Each row is a point. The points of each table are mixes of a few directions, plus a little noise. How many directions does each table use, and how many do they share? Where both have some left over, give the other angles between the two spaces (their principal angles), to ten degrees, smallest first.

First:
[[-21 -11]
 [ -5  -3]
 [-72 -37]
 [ 66  34]
 [ 33  17]]
Second, 6 rows:
[[ 52  -2]
 [ -6  -1]
 [-39   1]
 [ 40  -2]
 [ 46  -2]
 [-92   2]]
Directions: first 1, second 1, shared 0; angles 30

First (9 x 6):
[[-13   6  28  14  67  70]
 [ -4  15  -7   0 -18  -6]
 [ 10 -10 -16  -9 -44 -50]
 [-17   7  29  18  56  67]
 [  2 -30  -5   7 -42 -49]
 [ 12 -27   0  -6   2 -20]
 [ 12  28 -48 -27 -95 -79]
 [ 42 -11 -18 -46  36 -13]
 [-44  23  38  44  38  81]]
Second:
[[ -3   5  -1   2  -4   3]
 [ -1 -48  27  16  38  12]
 [-37 -25  48  54  39  55]
 [ 23 -36   0 -15  18 -22]
 [ 32  12 -39 -45 -28 -49]
 [ -6  80 -39 -20 -59 -12]
 [ 33 -73  11 -15  42 -26]
 [-44  86  -8  23 -48  39]]
Directions: first 3, second 2, shared 2

First:
[[-22  26  23   3   7  28  -5  46  -7]
 [ 17 -20 -17  -2  -5 -21   4 -34   5]
 [ 36 -41 -36  -5 -11 -45   8 -74  11]
 [-38  44  38   5  11  48  -9  79 -12]
 [-46  53  46   7  14  58 -11  95 -15]
 [ 28 -33 -29  -4  -8 -35   7 -58   9]
 [ 16 -18 -16  -2  -5 -20   3 -32   5]
 [  3  -4  -3  -1  -1  -4   1  -7   1]
 [  8 -10  -8  -1  -3 -11   2 -18   3]
 [ -1   2   1   0   0   1   0   3  -1]]
Second:
[[-20 -10  -1   2 -30 -22  -1  10 -55]
 [  7 -10 -36 -39  37  58 -10  13  55]
 [-25  15  30  -8   0  32 -24   2   7]
 [-20 -23 -24   7 -15 -66  43  38 -25]
 [  8  13   0   8   9 -20  26   5   8]
 [  4 -13  47  40 -12 -20 -32 -34  29]
 [ 46  28 -16 -10  11  37  -3 -33 -19]]
Directions: first 1, second 5, shared 0; angles 30

First:
[[ 29   9   8  18   3  31   1 -31   4  36  -8   1]
 [  1   3  -5   2  -9  -9  14   6   3   9  -7  14]
 [-15   1   6 -15  -3 -33  11  25 -16 -16 -12   0]
 [  1   2 -19  21   7  29   6  -1  20  32   3   7]
 [-23   0  13  -9  -9   2 -15  -2  19 -15 -10  12]
 [-17   6  16 -15   4 -14  -1  12 -10 -19  -8  -1]
 [-23  -2   2  -1  -2  -9   6  20   4  10 -28   0]
 [ 26  13  -3   9  20  24   3 -16 -10   9  27  -4]
 [ 28 -45 -30   2   2  -2 -35 -16 -11 -36  50 -50]
 [ -4  12  14 -12 -13 -19  11   2  -2 -10  -8  22]]
Second:
[[-20  -4   4   2  11  13 -12   8   6   3 -11 -13]
 [-12  12  10  -1   7  -8  16  17  -9  16 -25   2]
 [ -1 -22  -7   3 -16 -15  -2   5   0   7 -23 -14]
 [ -4  -5   8  -7   5  -3  -9   1 -10 -13  -2 -16]
 [  9   1   1  -4  -2  -8   4  -3  -9  -6   6   1]
 [-14  -4  13  -6 -18  -3  -8  -8  17  -2 -23  12]
 [ -6   2  18 -11  -6 -11  -5  -2  -5 -11 -15   1]
 [ 48  18 -49  20  18  37  18 -20   9   4  95  29]]
Directions: first 6, second 5, shared 5

First (9 x 18):
[[-31  24  47 -10  59 -29  11   8 -11 -22  38  14  10 -46 -23 -34  14  52]
 [ 11 -41  23   3   9   7  18  -3 -22  31   7  31  10   0  38  12 -14  -6]
 [ 36  30   8 -13 -39  48  37  33  13 -22  10 -22   4  10 -31 -17  24  37]
 [  9 -14 -30  15  12  -9 -18 -44  -8  13  -3  -6  -6  -3  27  21 -19 -44]
 [ 29 -16 -33 -29 -26  41  50  20  15  -8  35  -8  24   3  -2 -34  25   1]
 [  8  64 -66 -19   7   6   7 -19  35 -62  40 -61   2 -28 -55 -47  36   2]
 [ -2 -20 -17  21  15 -20 -29 -42 -13  21 -16   4 -11   1  32  31 -26 -43]
 [  0   4  80  41 -55   6 -43  38 -17  37 -95  23 -36  59   7  74 -35  21]
 [-58 -31 -14  -9  17 -50 -32   9   7  13 -15  26   2   4   9  -6  -4 -19]]
Second, 8 rows:
[[ 41  48  25  32 -42  30 -21 -11  -8 -13 -43 -32 -33  25 -10  43 -17   5]
 [-15 -35 -78  -8  -6  -6  -3   3  36  33  -7  -1  15  18  -8  -1   9 -37]
 [ 11  27  64  10   1   1  -7  -8 -33 -28  -2   0 -17 -11  14   7 -13  22]
 [-69 -44  25 -29  59 -69 -15 -10 -30 -18  37  47  14 -39  45 -42  -6 -13]
 [-21 -22 -49   8 -16 -24 -42 -18  12  14 -34  -3 -12  25  16  21 -15 -54]
 [ 56  44  26   6 -15  60  51  25  10  -1  15 -22   7  -3 -45  -1  21  60]
 [-49  33  -3  -1  32 -47 -36  -4  12 -26  -3  -9  -9 -19 -32 -15   7  10]
 [ 46 -51 -11 -18 -13  55  73  22   2  39  37  20  36   5  19 -13  14   8]]
Directions: first 5, second 4, shared 3; angles 40
